Each row of a before or after table is a point. The points were changed in one or more steps. Then noise was added and the rows were shuffled. The steps act on columns, c1 being the first. Name the steps. A step turns or swaps two columns, mirrors them in a line or flattens them onto one, adds a multiple of one to another, or multiplies or shifts one. Angles are multiples of 10 degrees, from the lower column toward the higher: turns from -170 to 170, lines from 10 to 170 but not 90. Use the fewest steps. Two steps may share a column if one is a turn and the other turns, adds or multiplies; they go together, in the order done. Otherwise the lowest column goes first.

Before:
[[-4.4  4.4  1.7]
 [-2.5  0.0 -3.3]
 [-1.8 -0.8  0.0]
 [ 2.4  5.9  2.8]
 [ 5.3  0.4  4.0]
 [ 1.7  2.7 -1.1]
 [ 5.1  0.9 -1.0]
 [ 4.4 -1.1  2.1]
 [-4.5  4.8  0.3]
 [-5.0 -4.4 -2.1]
 [-4.6  2.6 -4.2]]
After:
[[-4.9 -2.0 -4.7]
 [ 4.6  2.1 -1.0]
 [ 5.4  4.1  0.3]
 [ 5.0 -0.9  0.8]
 [-4.4  0.3  4.7]
 [-4.3  1.7  4.7]
 [-2.8 -3.5  0.1]
 [-4.5 -4.2  2.7]
 [ 2.2  2.7  5.8]
 [-2.0 -0.3 -0.8]
 [ 1.8 -1.0  2.6]]
Steps: swap c2 and c3

Before (12 x 8):
[[-0.6 -3.8  3.3  3.3 -2.8  4.3  5.3 -6.8]
 [-0.9  7.2 -6.8  0.2 -3.5  1.0  1.2 -4.5]
 [-0.8  3.2 -4.2  2.5  3.8  6.0  4.3  3.6]
 [-0.2  0.5  1.9 -5.3  1.0 -0.8  3.7 -4.7]
 [ 1.0 -3.7  2.0  1.7 -2.5  3.6  2.5  1.1]
 [-4.2  5.0 -1.1  0.3  2.5  9.3 -0.1  0.4]
 [ 2.5 -1.5  0.4 -8.0  3.2  0.1 -0.7 -0.7]
 [ 4.8 -2.1  2.1  1.8 -1.7  0.6  2.6 -1.5]
 [ 3.5  1.2 -0.9  3.4  2.5 -0.2  2.7  1.2]
 [ 0.0 -3.9  2.4  4.6  0.0 -4.8 -2.1  0.0]
 [ 2.5  7.7  0.4 -0.7  0.6 -4.4 -1.8  4.5]
 [ 2.0  3.3  1.1  2.0  0.8  2.9 -1.5 -3.3]]
After, 12 rows:
[[-4.0  5.1 -1.1  0.4  2.4  9.4 -0.2  0.0]
 [-0.2  0.2  1.8 -7.1  0.7 -0.8  3.6  1.0]
 [-0.8 -4.1  3.4 -3.2 -2.8  4.3  5.2 -6.5]
 [ 2.9  7.7  0.4  2.9  0.6 -4.4 -1.5  3.4]
 [ 3.6  1.4 -1.1  3.1  2.7  0.1  2.6 -1.7]
 [ 1.8  3.4  1.1 -1.2  0.8  2.9 -1.5 -3.8]
 [-1.1  3.1 -4.1  4.7  3.8  6.0  4.3  0.4]
 [ 2.5 -1.5  0.4 -5.7  3.3  0.0 -0.9  5.8]
 [ 4.5 -1.9  2.3 -0.1 -2.2  0.7  2.6 -2.2]
 [ 0.9 -3.6  2.1  2.0 -2.3  3.6  2.7 -0.9]
 [-0.8  6.9 -6.6 -3.4 -3.5  1.0  1.0 -2.9]
 [ 0.0 -3.9  2.5  2.8  0.1 -4.9 -2.1 -3.6]]
Steps: turn c4 and c8 by -50 degrees

Before:
[[  0.6  -9.3   4.2   8.0   2.2   0.2   2.2  -3.0  -4.3  -1.7  -3.6   2.0]
 [  3.1  -3.9   0.4  -1.3  -0.2  -2.7   3.5   1.1  -4.6  -0.4   5.6   2.8]
 [ -0.9  -4.1  -1.2  -1.8   4.7  -2.9  -0.6   2.2   1.2   1.5  -2.0   1.0]
 [ -0.4   1.2   5.6   1.2   4.1   5.7  -2.1   0.7  -3.3   2.6  -1.1   1.2]
 [ -1.4   2.2   0.3  -1.8   4.5  -3.5   2.5   0.5   0.9  -2.1   6.3   3.5]
 [ -0.1   2.6   1.2  -2.1   3.0  -2.4  -2.8   1.3  -4.5  -1.7  -1.7   3.4]
 [  3.2  -3.4   2.6  -1.3   2.5  -2.7   0.8   3.0   3.0  -2.3  -3.8   3.4]
 [ -0.9   1.9   0.1   1.8 -16.8  -2.3   0.6  -0.1  -0.9   4.5  -2.7   1.5]
 [ -0.2   3.4   0.0  -0.2  -3.4  -2.4   3.2   2.9  -3.1  -1.9   0.2  -2.4]
 [  0.7   2.1   0.2   2.0   4.0  11.5  -3.7  -3.2  -4.3   0.3  -3.5   2.7]
 [  2.4   4.1  -0.6   3.4  -2.9  -2.5  -2.6   3.4  -3.3  -1.1   3.7  -0.4]
 [  5.0   3.7   0.3   0.3   4.3  -2.7   2.6  -5.7  -2.4   3.8  -0.1   0.0]
 [  0.3   4.5  -0.9   1.3   0.3  -0.5   2.1   3.5  -1.4   3.4  -3.3   4.0]]
After, 13 rows:
[[ -0.3   3.4   0.0  -0.2  -3.3  -0.1   3.7   2.8  -3.6  -1.8   0.2  -2.3]
 [  2.4   4.2  -0.5   3.4  -2.9  -4.6   0.7   3.5  -1.1  -0.9   3.8  -0.5]
 [  5.0   3.7   0.4   0.3   4.4  -0.4   3.6  -5.7  -2.4   3.9  -0.1   0.0]
 [ -0.2   2.6   1.1  -2.3   2.9  -5.3   0.7   1.3  -2.0  -1.6  -1.6   3.5]
 [  3.2  -3.9   0.3  -1.2  -0.3  -0.9   4.1   1.1  -4.8  -0.4   5.7   2.9]
 [ -1.5   2.2   0.4  -1.7   4.6   0.9   4.3   0.6   0.5  -2.1   6.5   3.5]
 [  3.0  -3.4   2.7  -1.3   2.5   1.0   2.8   3.0   2.8  -2.3  -3.8   3.4]
 [  0.7  -9.2   4.4   7.9   2.3  -0.4   1.0  -3.2  -4.7  -1.9  -3.7   1.8]
 [ -1.0  -4.2  -1.2  -1.8   4.8  -0.9   2.0   2.2   2.0   1.4  -1.8   1.0]
 [ -0.4   1.2   5.6   1.2   4.3  -0.6  -5.8   0.6  -3.3   2.5  -1.3   1.3]
 [  0.8   2.2   0.3   2.1   3.8   0.3 -11.9  -3.3  -5.1   0.3  -3.4   2.7]
 [ -0.9   1.8   0.3   1.8 -16.9  -1.1   2.3  -0.1  -0.5   4.5  -2.6   1.4]
 [  0.3   4.4  -0.9   1.3   0.2   0.5   1.4   3.5  -1.9   3.4  -3.2   4.0]]
Steps: turn c6 and c7 by -60 degrees; turn c6 and c9 by -30 degrees

Before, 9 rows:
[[-0.2  2.3  6.7  0.4  3.7  0.1 -2.1  1.2 -2.9  0.0 -2.2  4.5 -3.6 -0.5
   2.2 -1.5 -1.0 -0.1 -0.7  0.2]
 [ 3.3 -3.3  1.8 -1.5  5.1 -5.6 -2.9 -4.0 -4.8  1.9  0.1  0.7  0.6  0.1
   3.1  0.0 -2.3  0.5 -1.5  3.2]
 [-0.2  0.2  3.1  4.3  2.3  0.5  4.9  2.7  5.4 -0.5 -1.1  1.0 -1.1 -2.7
  -3.1 -3.2  3.6 -1.8  3.2 -3.3]
 [ 2.3  0.6  4.5 -3.8  5.3 -3.6 -3.9  0.6 -2.9 -0.5 -3.4 -0.7 -2.1  0.8
   4.9 -1.8 -1.4  6.2  3.0  1.9]
 [-3.7  1.6 -4.0 -2.3 -0.7 -6.6 -3.9  4.8  1.0 -6.4 11.1  3.5  4.9  4.6
  -6.5  0.5 -2.3  2.6 10.4  0.5]
 [-2.8 -5.8  1.6  9.4 -2.8  5.4  5.0  4.9  1.4 -4.6  1.3 -2.9  0.8  0.3
  -5.2 -1.3  7.7  3.1  3.8 -3.4]
 [ 3.0  0.2  2.0  2.8  4.4 -1.5 -3.1 -0.8  1.2  1.6 -2.1 -0.5 -2.6  3.3
   3.0 -0.1 -0.5 -2.7  0.1 -2.3]
 [ 0.5 -0.2  1.7  3.4  5.2 -2.4 -2.9 -3.1 -1.6  4.0  0.8  2.1  1.8  1.3
   1.4 -0.3  1.1  2.3  3.9 -1.7]
 [ 4.4  0.7  4.0  3.7  2.0 -0.6 -3.6 -3.3  0.6 -1.1 -3.2  3.4 -0.3  0.0
  -1.8 -3.9 -2.0 -0.3  0.8  2.0]]
After (9 x 20):
[[-3.3 -5.7 -1.9  9.5 -0.5  5.4  4.5  4.6  3.0 -4.8 -3.3  2.3  0.6  0.2
  -5.5  0.5  7.7 -0.4  6.0 -3.5]
 [ 0.1  2.5 -6.8  0.7  6.0  0.6 -2.2  1.5 -1.0 -0.2  1.3  4.2 -3.4 -0.3
   2.3 -0.8 -1.1 -1.7  1.1 -0.2]
 [ 4.1  0.7 -4.9  3.5  4.0 -0.8 -3.8 -3.3  4.6 -1.3  2.0  0.5 -0.5 -0.6
  -2.0  2.2 -1.7 -2.4  2.8  2.3]
 [-3.6  2.0  4.0 -1.9  1.6 -6.8 -4.0  5.1  0.8 -6.4 -8.0  3.0  4.9  4.8
  -6.5  0.8 -2.6  8.2 12.5  0.7]
 [ 0.0  0.4 -1.8  3.6  7.2 -2.5 -2.9 -3.2 -1.7  4.2 -2.2  5.0  1.8  1.4
   1.3 -0.4  0.9 -0.2  6.6 -2.0]
 [ 2.7  0.2 -2.2  2.8  6.2 -1.6 -3.7 -0.6  0.6  1.5  3.4  3.2 -2.5  3.0
   3.2 -0.6 -0.3 -0.3  1.9 -2.5]
 [ 2.4  0.6 -5.0 -4.3  7.5 -3.3 -3.6  0.6 -1.0 -0.2 -3.8 -3.6 -2.5  0.6
   4.5 -0.2 -1.3 -5.9  4.7  2.3]
 [ 3.0 -2.9 -1.7 -1.5  6.4 -5.9 -3.2 -4.0 -4.8  1.9 -0.6 -4.5  0.6 -0.4
   2.6 -0.5 -2.6 -0.4  0.3  3.2]
 [-0.2  0.1 -3.8  4.4  4.4  1.1  5.0  2.8  8.6 -0.4  2.1  6.1 -1.5 -2.6
  -2.9  1.4  3.8  0.0  5.2 -2.7]]
Steps: add -1 times c16 to c9; turn c3 and c16 by -160 degrees; shift c5 by 2.0; turn c11 and c18 by 120 degrees; add -1.5 times c20 to c12; shift c19 by 2.0
